Rows are points. The window is the flat piece filled in between its corners: a triangle in 3 columns, a solid with four corners in 4, and so on. A path goes straight from each point to the next, and from the last back to the first. List the points from which the path goes on through the window.

Window (3 x 3)
[[ 25 -29 -29]
 [-20  18  -2]
 [-10  49   7]]
Path:
(1): [ 17 -35 -16]
(2): [  5 -16 -60]
(3): [ -3  39 -36]
(4): [ 8 19 21]
(5): [ 25 -11  18]
(6): [ 13  15 -32]
(7): [-14  50 -28]
(8): [-6 40 14]
Through the window after points: 7

Window (4 x 4)
[[ -8  22  27   0]
 [ 11  -7 -16  11]
 [-35 -60  -1  25]
 [ 45 -13  -4  11]]
Path:
(1): [-8 24 20 35]
(2): [ -4   6  25 -31]
(3): [-19 -13   7 -32]
(4): [-23  -3  14  21]
(5): [-16   9  28  22]
(6): [-12  -2  19 -26]
(7): [ -7   4  20 -29]
(8): [-5 24 24 19]
(9): [ 23 -16   2  48]
(10): [ 14 -31  -5  -4]
(11): [ 24 -15  -2 -13]
(12): [18  6 -2 42]
(13): [  5 -14  -7  24]
(14): [ 10 -19 -12  -2]
(15): [  7 -29 -10 -17]
(16): [  7 -14  -6  37]
Through the window after points: 1, 7, 9, 11, 13, 15

Window (6 x 6)
[[ 13 -18 -53 -13  30   5]
 [  6 -49 -38 -60  11  -6]
 [-45   7  14  38 -23  23]
 [-37  25  45 -17  -1   9]
 [ 19 -42 -10  40  13  -8]
 [ -9  31  31 -38 -38   4]]
Path:
(1): [  4 -15   1   8   7  16]
(2): [ -6 -13  14  28  -6  58]
(3): [-43  -2  -7  17 -15 -33]
(4): [-24  -3  10  11 -21  -7]
(5): [ -7 -10  29   4  -5  55]
(6): [  2   4  24 -23  -6  41]
(7): [-31  19   9  -9 -16 -43]
(8): [-37  29   9  17 -27 -30]
(9): [-10  17  32   8 -20  49]
(10): [ 14 -16 -13  -4  11  21]
(11): [-19  -6 -28   4   5 -40]
(12): [-38  20   4  -3 -21 -21]
(13): [ -1   0  31  -4 -13  56]
(14): [ 8 -7  4  2  1 27]
(15): [-21   6 -10  11  -8 -38]
(16): [-17 -11 -16  12  -4 -51]
Through the window after points: 2, 6, 10, 12, 16

Window (8 x 8)
[[-31 -10 -14  14 -31 -17  52   6]
 [  1 -19 -22  33 -39 -14  -1   8]
 [ 30 -27 -34 -31   6 -32 -50  11]
 [-18  17  17  12  30 -55   3   4]
 [ 33  -3  -6 -23 -40  11  -1   3]
 [-20   2  49 -16  13  12  24  22]
 [-24  28  -2   3 -53  52  -3  -4]
 [ -9  14   7   8  18   4  29  18]]
Path:
(1): [  2 -16   0   5  23 -24  20 -12]
(2): [  0 -33 -14  15   2  -8   8 -36]
(3): [ -1  -3  -9  12 -14 -35  -2  26]
(4): [-16  23   2   7 -36   9  23  60]
(5): [-18  -3  14  22   4   2  33 -37]
(6): [-18  -4   7  23 -16  11  27 -42]
(7): [-29  28   4  14 -36   4  23  38]
(8): [ -4  -5   6   5  -3 -37  18  40]
Through the window after points: none

Window (8 x 8)
[[ 22  -4   1 -12  -5 -24 -14   0]
 [ -8 -39  35   6 -20 -11   2   7]
 [  1  14  22 -31 -19 -21  -2 -17]
 [ -3   7  16  -9  -5 -19 -37 -20]
 [ -3  10 -12 -36  10   7  -9 -28]
 [-14   0   6  -5   8 -30   3 -11]
 [-12  -4  -9  36 -30  17  42 -18]
 [  4  11   7  43   1  37  60 -28]]
Path:
(1): [-12   4   8  -1 -11  -1  -9  32]
(2): [  3 -28  23  -4  -3 -33  11 -44]
(3): [ -5  -2   3 -12   0 -21   2 -28]
(4): [-11   9   5 -10   7  -8  -1   5]
(5): [ -8   9  20   8 -11   1   4   8]
(6): [ 11 -22   4  22 -19 -15  14 -34]
(7): [  7 -17 -10  27  -4  -5  27 -52]
(8): [-12  20  22   3   3  10  23  13]
(9): [  0   9   8  -9  -5  -9 -17  -4]
(10): [ 12 -14   5 -23  -2 -27 -13 -51]
(11): [ -7  -9   2  -6  -5  -9  -2 -42]
(12): [ -6  12   8 -12   3  -2  -1  -4]
(13): [ -4  20   8 -15  -8  -7 -12  14]
(14): [ 17 -23  17 -10 -14 -29   0 -39]
(15): [  6 -11   0 -24  -7 -21   5 -45]
(16): [-8 21  7 -7  1  4 15 21]
Through the window after points: 1, 3, 7, 9, 13

Window (9 x 9)
[[-41  28  16 -17 -19  30 -11  43  -4]
 [  0   5   9  12  -3   9 -39  42   3]
 [ -4  -8 -20  31  14 -29  33  -4  13]
 [  2   7  42 -41  15  22  -4   0  11]
 [ -4  19  -2   1   1  60 -32   5  10]
 [ 20 -12 -23   7 -27 -28  17 -19  -1]
 [ 15 -13  25  39 -21 -25  32 -44  19]
 [-10  47  27 -18  10  12 -34 -14   4]
 [ 53   9  -6  48  -9 -26  51 -22  -6]]
Path:
(1): [ 14  -2   0  29   4   2   9 -14 -20]
(2): [15 20 -4 12 -6 -1 19 -1 32]
(3): [ 5 13  0 11 -3 -4  9 12 35]
(4): [ -4 -20   5  30   6  -6  -9 -11 -37]
(5): [-26  18  18  -6 -11  20  -8  24 -15]
(6): [-13  27  -4  -9 -23  14   6  30  37]
(7): [-18  31   3 -18  -7  22 -19  43  13]
(8): [-35  16   8  -7   6  30 -23  30 -38]
(9): [ -4 -10   3  20  12  -9  16 -10 -17]
(10): [ 20  24 -12  17 -11 -17  30   6  44]
(11): [  7  31   3  -9 -31   4   8   1  50]
(12): [ -6  -1   2  -1   2   9   8 -12 -18]
(13): [ -2   0  18   4   1 -17  10  -6 -20]
(14): [ 10  11  10  -7  -7 -16  17  -1  52]
(15): [ 13  23   2   6 -17  -9   6  14  29]
(16): [ -3   2   9  11  -1  -9  -4   5 -11]
Through the window after points: 1, 3, 5, 9

Window (11 x 11)
[[ -3   4  -3 -39 -12  -4  22 -18 -41 -14 -20]
 [  0  -4 -12  -4 -16 -47  19 -12  12  20  -6]
 [-20  45 -18  11  23 -15 -46   9 -15  27  18]
 [-13  -7  -4  11  17  -6 -13 -26   2 -24 -13]
 [ 21   7 -10 -12  48  15  12  60  12  13  23]
 [-32  -7  -8 -27 -19  28 -50  13   1  -9   7]
 [-14 -34  23  12   1   4 -20 -42  15  30 -12]
 [-32  12  33 -20  50 -51 -22 -22 -16  36 -10]
 [-19 -10   4  30  12  16  47  15  23  13   3]
 [ -6 -31  37   9  34   1  -3  17 -18   0   4]
 [ 13  52  -6   2 -25 -24 -49  14  29  -5 -22]]
Path:
(1): [ -9 -25  -7   4  16  -6 -10  12  -8  16 -27]
(2): [-22 -10  -9   9   7  -5  19  14  -6  26 -38]
(3): [-6  5  7  1  3  5 17 -3  6 -6  9]
(4): [ -2  10  10 -10   0 -18 -19  -9   4   8   9]
(5): [-17   8 -26  -4  33 -35 -40   5 -25  30 -37]
(6): [ -5 -15 -21  15  32  -5   4  33   5  21 -22]
(7): [ -4  19  37  -5  14   4 -14   0  19   6  37]
(8): [ -3  11  18 -18  14  -2 -16  -3  -2   1  11]
(9): [-14   7  -2  10  25  -5 -23  15   4  15 -19]
(10): [-12  10 -18  18  14 -18  -5   1  -3  19 -22]
(11): [  2  20  32 -17  13 -18 -10  -4  10   4  29]
(12): [ -7  11  12   6  18 -21  -1  -9  11   9   9]
(13): [ -4  -4  -5  -3  17 -22 -19  10 -22  27 -56]
(14): [-13 -21 -15  14   9 -12 -26  30  -6   9 -38]
(15): [-5  3 37 -4 26 -7 -4 -8 -6  0 17]
(16): [ -2  24  18  -7   5 -36  11  -8   7   9  33]
Through the window after points: 2, 14, 16
